Every row gives one point. Two turns around zero, p and q, are shown by what they do to some points. Where does a point land after both, in the order given? Backwards means that the second turn is done in reverse. Each puzzle has new turns, and all numbers are rounded.

Turn p:
0.017, -0.006 -> 0.016, -0.007
-0.026, 0.034 -> -0.023, 0.036
0.009, -0.028 -> 0.007, -0.029
Turn q:
0.020, -0.005 -> 0.014, -0.015
-0.054, 0.025 -> -0.032, 0.050
0.020, -0.015 -> 0.009, -0.023
0.007, -0.015 -> -0.002, -0.016
0.007, 0.010 -> 0.011, 0.005
Where do these land?
p, then q: -0.003, 0.008 -> 0.002, 0.008
p, then q: 0.024, 0.018 -> 0.030, 0.000
p, then q: -0.051, 0.000 -> -0.041, 0.031
q, then p: 0.023, -0.029 -> 0.001, -0.037
p, then q: 0.008, 0.002 -> 0.008, -0.003

Turn p:
0.015, -0.008 -> 0.017, 0.004
0.001, 0.025 -> -0.016, 0.020
0.007, 0.026 -> -0.012, 0.024
-0.023, -0.043 -> 0.011, -0.048
Turn q:
-0.038, -0.019 -> -0.041, 0.010
0.008, 0.032 -> 0.027, 0.020
0.008, -0.022 -> -0.008, -0.022
0.022, 0.009 -> 0.023, -0.007
Where do these land?
p, then q: -0.016, -0.016 -> -0.016, -0.016
q, then p backwards: -0.001, 0.005 -> 0.005, 0.002
q, then p: -0.036, -0.013 -> -0.036, -0.014
p, then q: 0.052, 0.012 -> 0.052, 0.013
q, then p: 0.000, 0.012 -> 0.000, 0.012

Turn p:
-0.029, 0.006, 0.016 -> -0.024, 0.024, 0.001
0.019, 0.033, 0.011 -> 0.029, 0.020, 0.019
-0.017, -0.040, -0.036 -> -0.022, -0.033, -0.040
0.030, -0.001, 0.023 -> 0.012, -0.010, 0.034
-0.003, 0.003, -0.014 -> 0.005, 0.000, -0.014
Turn q:
-0.019, -0.010, 0.009 -> -0.006, -0.016, 0.015
0.040, 0.004, 0.014 -> 0.030, 0.030, 0.000
0.009, -0.009, -0.068 -> -0.001, -0.020, -0.066
-0.019, 0.000, 0.028 -> -0.009, -0.004, 0.033
-0.011, 0.020, -0.001 -> -0.021, 0.009, 0.001
0.001, -0.005, 0.018 -> 0.008, 0.002, 0.017
Where do these land?
q, then p: -0.006, 0.003, -0.036 -> -0.004, -0.010, -0.035
q, then p: 0.033, -0.015, 0.010 -> 0.032, -0.010, 0.017
q, then p: -0.013, 0.022, 0.037 -> -0.015, 0.034, 0.026
q, then p: 0.020, -0.020, -0.020 -> 0.021, -0.026, -0.010
p, then q: -0.026, 0.018, -0.025 -> -0.020, 0.008, -0.034
q, then p: -0.008, -0.009, 0.036 -> -0.010, 0.004, 0.036

Turn p:
0.049, 0.019, -0.054 -> 0.015, 0.070, -0.025
-0.022, 0.024, 0.018 -> 0.012, -0.014, 0.032
0.000, -0.019, 0.000 -> -0.013, -0.007, -0.012
0.007, 0.000, 0.017 -> 0.012, -0.013, -0.006
-0.012, -0.020, 0.014 -> -0.014, -0.023, -0.004
-0.022, -0.004, 0.005 -> -0.013, -0.013, 0.014
Turn q:
0.012, -0.020, -0.014 -> -0.024, 0.008, -0.011
-0.005, -0.038, -0.024 -> -0.045, -0.001, 0.003
-0.014, 0.032, 0.036 -> 0.045, -0.020, 0.007
-0.003, 0.001, -0.027 -> -0.013, 0.019, 0.014
0.009, 0.025, 0.029 -> 0.037, -0.007, -0.012
Where do these land?
p, then q: 0.017, 0.027, 0.027 -> -0.003, 0.013, -0.040
q, then p: 0.010, -0.019, -0.029 -> -0.006, 0.000, 0.036
p, then q backwards: 0.005, -0.032, -0.033 -> 0.028, -0.028, -0.023
q, then p backwards: -0.008, 0.003, 0.036 -> 0.007, -0.001, 0.036
q, then p: -0.024, 0.021, -0.001 -> 0.021, -0.020, -0.014

Turn p:
0.012, 0.021, -0.018, -0.004 -> -0.009, -0.005, -0.013, -0.025
0.002, -0.021, 0.037, -0.011 -> -0.005, -0.015, 0.024, 0.033
-0.023, 0.032, -0.006, 0.000 -> -0.023, 0.029, -0.007, -0.014
0.033, -0.043, 0.000, 0.038 -> 0.058, -0.024, 0.022, -0.002
-0.024, 0.010, -0.013, -0.022 -> -0.019, 0.015, -0.026, 0.008
Turn q:
-0.032, -0.010, 0.008, -0.021 -> -0.010, 0.007, -0.038, 0.000
0.003, 0.023, 0.019, -0.029 -> 0.028, -0.013, -0.021, -0.018
0.029, -0.018, -0.013, 0.014 -> 0.004, 0.003, 0.029, 0.026
-0.029, 0.003, -0.020, -0.017 -> -0.006, 0.030, -0.022, -0.012
0.029, 0.003, 0.006, 0.053 -> -0.016, -0.026, 0.053, 0.003
Where do these land?
p, then q: 0.024, -0.004, 0.017, 0.007 -> -0.002, -0.019, -0.011, 0.021
q, then p: 0.011, -0.019, -0.011, 0.038 -> -0.003, 0.026, 0.033, 0.018
q, then p: 0.022, -0.025, -0.003, -0.032 -> 0.024, -0.008, 0.013, -0.036
q, then p: -0.041, 0.021, -0.003, -0.025 -> -0.020, -0.003, -0.047, -0.013
p, then q: 0.014, 0.019, -0.026, 0.031 -> 0.043, 0.007, -0.017, 0.002
q, then p: -0.030, 0.008, 0.026, -0.019 -> 0.011, -0.003, -0.043, 0.001

Turn p:
0.015, -0.031, -0.022, 0.004, -0.035, 0.010 -> -0.030, -0.029, -0.014, 0.010, 0.028, 0.013
-0.054, -0.001, 0.020, 0.023, -0.005, 0.017 -> -0.022, -0.009, 0.019, 0.017, -0.053, -0.010
0.038, 0.002, -0.009, 0.017, 0.019, 0.021 -> -0.011, 0.022, 0.025, -0.009, 0.035, 0.009
-0.025, 0.023, 0.007, 0.015, -0.014, -0.054 -> 0.028, 0.014, -0.028, 0.045, -0.027, -0.007
-0.007, 0.014, -0.028, -0.027, 0.027, 0.010 -> 0.028, -0.015, 0.021, -0.018, 0.013, -0.025
0.034, 0.002, 0.022, -0.033, -0.020, -0.004 -> -0.004, 0.011, -0.042, -0.033, 0.014, 0.004
-0.001, -0.009, 0.009, 0.000, 0.028, 0.001 -> 0.012, 0.005, 0.019, -0.012, -0.008, 0.015
Turn q:
0.007, 0.024, -0.019, -0.031, 0.043, 0.005 -> -0.036, -0.011, -0.029, -0.023, 0.017, 0.028
-0.010, 0.011, -0.028, 0.035, -0.019, 0.037 -> -0.029, -0.001, 0.001, 0.021, -0.007, -0.052
0.012, 0.037, 0.027, -0.002, -0.019, 0.007 -> -0.005, -0.026, 0.038, -0.020, 0.005, -0.006
0.003, 0.013, -0.027, -0.035, 0.040, -0.034 -> -0.003, -0.005, -0.050, -0.035, 0.015, 0.031
-0.019, -0.028, -0.007, -0.022, -0.020, 0.014 -> 0.004, -0.008, -0.008, 0.027, -0.036, 0.010
0.013, 0.002, 0.008, -0.019, 0.001, -0.007 -> 0.002, -0.002, 0.005, -0.016, -0.006, 0.019
0.016, -0.025, 0.000, 0.008, -0.009, -0.029 -> 0.030, 0.028, -0.002, -0.010, -0.010, 0.000
0.012, -0.030, 0.002, 0.031, -0.013, 0.021 -> -0.003, 0.034, 0.019, 0.024, -0.012, -0.019
-0.035, -0.004, 0.044, 0.034, -0.004, -0.013 -> 0.039, -0.009, 0.024, 0.033, 0.033, -0.010
Where do these land?
q, then p: -0.013, 0.004, -0.008, 0.016, 0.055, -0.052 -> 0.040, 0.003, 0.045, -0.021, 0.044, -0.012
q, then p: -0.020, -0.029, 0.015, 0.005, -0.010, 0.017 -> -0.026, 0.024, 0.005, 0.023, 0.000, 0.009
p, then q backwards: 0.024, -0.002, -0.011, -0.018, 0.016, 0.026 -> 0.020, 0.032, 0.013, 0.009, 0.011, -0.014
q, then p: 0.022, 0.018, -0.042, -0.023, -0.059, -0.022 -> 0.004, -0.038, -0.072, -0.004, 0.018, -0.001
q, then p: 0.000, 0.007, 0.024, -0.011, 0.006, 0.001 -> -0.012, 0.002, 0.011, -0.019, -0.008, 0.009
p, then q: 0.012, 0.000, 0.021, 0.023, -0.014, -0.001 -> -0.011, -0.023, -0.005, 0.009, 0.009, -0.022
q, then p backwards: -0.025, 0.001, 0.002, 0.009, 0.005, 0.031 -> -0.010, -0.002, -0.022, 0.024, -0.023, 0.003

Turn p:
0.009, 0.000, -0.037, 0.021, -0.025, 0.002 -> -0.010, 0.030, -0.005, 0.026, -0.006, 0.028
-0.036, 0.007, 0.009, 0.000, -0.027, -0.008 -> -0.041, 0.000, 0.000, -0.004, 0.022, -0.007
0.009, 0.039, 0.014, -0.021, 0.040, 0.002 -> 0.037, -0.021, 0.011, 0.014, 0.014, -0.039
0.038, -0.015, 0.027, 0.016, 0.034, -0.002 -> 0.042, -0.013, -0.030, -0.019, -0.024, -0.006
-0.027, -0.018, 0.016, 0.018, -0.011, 0.036 -> -0.035, 0.013, 0.001, -0.019, -0.030, -0.020
-0.009, -0.025, -0.021, -0.002, 0.043, -0.013 -> 0.008, -0.043, 0.010, 0.012, -0.027, 0.018
0.020, 0.026, 0.024, -0.021, -0.031, -0.019 -> 0.013, 0.018, -0.008, -0.017, 0.050, -0.005
-0.003, -0.014, -0.032, -0.011, -0.024, 0.002 -> -0.014, 0.016, 0.022, 0.006, 0.001, 0.031
Turn q:
0.053, 0.006, -0.009, -0.032, -0.007, 0.024 -> -0.027, 0.031, 0.006, -0.013, 0.028, -0.044
0.004, -0.054, -0.013, -0.011, -0.017, -0.018 -> -0.024, 0.001, -0.034, -0.021, 0.025, 0.033
-0.019, -0.006, 0.007, 0.007, -0.014, -0.003 -> -0.002, -0.016, 0.007, -0.002, -0.004, 0.019
-0.004, -0.002, 0.001, 0.020, -0.017, -0.014 -> 0.005, 0.003, 0.011, 0.003, 0.003, 0.027
-0.008, 0.008, 0.028, 0.026, 0.041, -0.008 -> 0.031, 0.010, -0.006, 0.001, -0.047, 0.001
-0.053, -0.004, 0.034, -0.010, -0.023, -0.014 -> -0.026, -0.044, 0.010, 0.008, -0.032, 0.032
0.000, 0.049, -0.030, 0.011, 0.025, 0.033 -> 0.044, -0.007, 0.018, 0.020, 0.011, -0.048
-0.014, 0.005, 0.000, 0.014, 0.004, 0.017 -> 0.018, -0.015, 0.009, -0.007, -0.004, -0.004
0.041, -0.004, -0.018, -0.025, 0.008, -0.017 -> -0.019, 0.037, -0.023, 0.010, 0.021, -0.016
Where do these land?
p, then q: -0.045, 0.009, 0.000, -0.002, 0.001, 0.012 -> 0.000, -0.021, -0.008, 0.007, -0.024, 0.033
p, then q: 0.027, -0.018, -0.034, 0.017, 0.000, -0.006 -> 0.013, -0.001, 0.034, -0.021, 0.023, -0.016
p, then q: -0.009, 0.025, 0.025, 0.005, -0.025, 0.027 -> 0.000, 0.000, -0.005, 0.049, -0.015, 0.004
p, then q: -0.033, -0.007, 0.032, 0.000, -0.015, -0.024 -> -0.003, -0.032, -0.043, 0.008, -0.004, -0.001
q, then p: 0.024, 0.028, -0.004, 0.017, 0.056, -0.023 -> 0.020, 0.036, -0.036, 0.038, 0.028, 0.011
q, then p: 0.015, -0.014, -0.036, -0.021, -0.004, -0.019 -> 0.002, -0.021, 0.005, 0.040, -0.020, -0.005
q, then p backwards: 0.021, -0.024, 0.017, -0.016, -0.014, 0.034 -> -0.022, -0.016, 0.037, -0.014, -0.021, 0.012

Turn p:
-0.027, 0.019, -0.058, 0.002, -0.010, 0.014, -0.032, 0.031 -> -0.012, 0.025, 0.022, -0.019, 0.025, 0.059, 0.022, 0.023
-0.010, 0.007, 0.014, 0.014, 0.004, -0.007, 0.017, -0.029 -> 0.005, 0.021, -0.009, 0.001, -0.010, -0.020, -0.022, -0.015
-0.008, -0.002, 0.032, -0.031, -0.026, 0.005, 0.026, -0.008 -> -0.013, -0.027, -0.017, 0.009, -0.031, 0.007, -0.030, -0.019
0.027, -0.002, 0.009, -0.009, -0.013, -0.009, 0.034, 0.021 -> -0.007, -0.031, 0.004, 0.014, -0.015, -0.013, -0.019, 0.028
0.023, -0.013, 0.028, -0.030, -0.011, -0.005, 0.002, -0.012 -> 0.005, -0.040, -0.024, 0.011, -0.003, -0.009, -0.009, -0.014
-0.009, -0.008, -0.023, -0.013, 0.007, 0.022, -0.021, -0.044 -> 0.013, 0.026, -0.041, 0.005, 0.011, 0.020, 0.019, -0.018
-0.032, -0.010, -0.014, 0.007, 0.020, -0.029, 0.006, 0.029 -> 0.023, 0.008, 0.036, -0.029, -0.022, 0.007, 0.008, 0.013
0.016, 0.026, -0.025, -0.010, 0.024, 0.002, -0.011, 0.013 -> 0.018, 0.005, 0.018, 0.024, 0.026, 0.017, 0.008, 0.016
-0.015, -0.017, -0.030, 0.023, -0.016, -0.038, 0.035, 0.018 -> 0.006, 0.010, 0.009, -0.040, -0.026, -0.005, -0.018, 0.048
0.004, -0.003, 0.016, 0.032, 0.035, 0.045, -0.039, 0.017 -> -0.024, 0.017, 0.026, 0.018, 0.020, -0.018, 0.057, -0.025
0.030, 0.003, 0.051, 0.015, -0.014, -0.001, -0.017, -0.037 -> -0.014, -0.015, -0.025, 0.006, 0.026, -0.046, -0.016, -0.038
Turn q:
0.015, 0.004, -0.003, -0.003, 0.011, -0.025, -0.083, 0.017 -> 0.006, 0.040, -0.033, -0.010, 0.022, -0.041, -0.043, 0.035
0.011, -0.008, 0.017, 0.023, 0.003, 0.000, 0.008, 0.016 -> 0.025, -0.004, -0.007, -0.002, -0.008, 0.006, -0.012, -0.020
0.020, -0.030, -0.010, -0.007, 0.033, 0.015, 0.011, -0.005 -> 0.010, -0.006, 0.008, -0.041, -0.021, 0.016, 0.003, 0.016
0.018, -0.020, -0.014, 0.011, -0.002, -0.014, 0.023, -0.011 -> 0.007, -0.005, 0.001, -0.009, 0.007, 0.041, 0.000, 0.002
-0.010, 0.042, 0.006, 0.026, 0.019, -0.008, -0.006, -0.005 -> -0.006, -0.037, -0.014, 0.006, 0.020, -0.024, -0.019, -0.010
-0.024, -0.010, 0.001, 0.015, -0.020, 0.017, 0.009, 0.012 -> 0.014, 0.001, 0.028, 0.025, -0.009, 0.000, 0.000, -0.011
-0.009, -0.021, 0.010, -0.008, 0.002, -0.013, -0.024, -0.015 -> 0.001, 0.026, 0.011, -0.018, 0.021, -0.009, -0.001, 0.002
0.000, -0.010, 0.006, -0.005, -0.055, 0.062, 0.030, -0.019 -> 0.029, -0.003, 0.026, 0.038, -0.019, 0.011, 0.070, 0.001
-0.009, -0.018, -0.034, -0.008, 0.001, -0.009, 0.025, 0.001 -> -0.020, -0.002, 0.022, 0.000, -0.009, 0.035, -0.006, 0.011
-0.012, 0.072, 0.021, -0.045, 0.008, -0.026, 0.008, 0.010 -> -0.068, -0.011, -0.043, 0.013, -0.003, -0.034, 0.008, -0.028
Where do these land?
q, then p: -0.016, -0.008, 0.009, 0.033, 0.048, 0.028, -0.024, -0.039 -> 0.045, -0.063, 0.000, 0.002, -0.012, -0.020, 0.013, -0.006
q, then p: -0.028, -0.012, -0.007, -0.007, 0.004, 0.016, -0.031, -0.031 -> 0.020, -0.025, 0.038, 0.005, -0.015, -0.016, -0.013, -0.011
q, then p: 0.015, -0.025, 0.007, -0.007, -0.022, -0.035, 0.002, 0.063 -> -0.032, 0.032, -0.011, 0.007, 0.058, 0.026, -0.015, -0.011
p, then q: -0.011, 0.009, -0.001, 0.006, -0.020, 0.019, -0.020, 0.006 -> -0.012, -0.014, 0.025, -0.005, -0.003, -0.019, 0.010, -0.003
p, then q backwards: -0.021, 0.004, 0.014, -0.008, 0.039, -0.018, -0.017, -0.022 -> -0.002, -0.024, 0.044, 0.024, -0.012, 0.009, 0.002, 0.007
p, then q backwards: -0.003, 0.037, 0.002, -0.018, -0.003, 0.020, 0.066, 0.020 -> -0.022, 0.001, -0.055, 0.004, -0.017, 0.004, 0.007, 0.055
q, then p: 0.013, -0.008, 0.014, -0.012, -0.020, 0.004, -0.030, -0.034 -> 0.024, 0.003, 0.027, 0.030, -0.007, -0.004, -0.015, 0.023
p, then q backwards: 0.010, -0.001, -0.024, -0.009, 0.018, 0.014, -0.027, -0.014 -> 0.020, -0.002, 0.011, 0.004, -0.033, -0.005, -0.001, -0.024
q, then p backwards: 0.003, -0.034, -0.014, 0.015, -0.008, -0.017, 0.017, 0.006 -> -0.027, 0.027, -0.018, -0.020, -0.001, -0.006, -0.003, 0.006
q, then p backwards: 0.024, 0.022, 0.014, -0.006, -0.002, -0.002, 0.055, 0.030 -> -0.024, -0.026, 0.024, -0.045, -0.013, 0.031, 0.006, -0.014
p, then q backwards: 0.016, 0.015, -0.013, 0.014, -0.034, -0.031, 0.008, 0.015 -> -0.005, -0.003, -0.033, 0.010, 0.033, -0.015, -0.025, -0.011
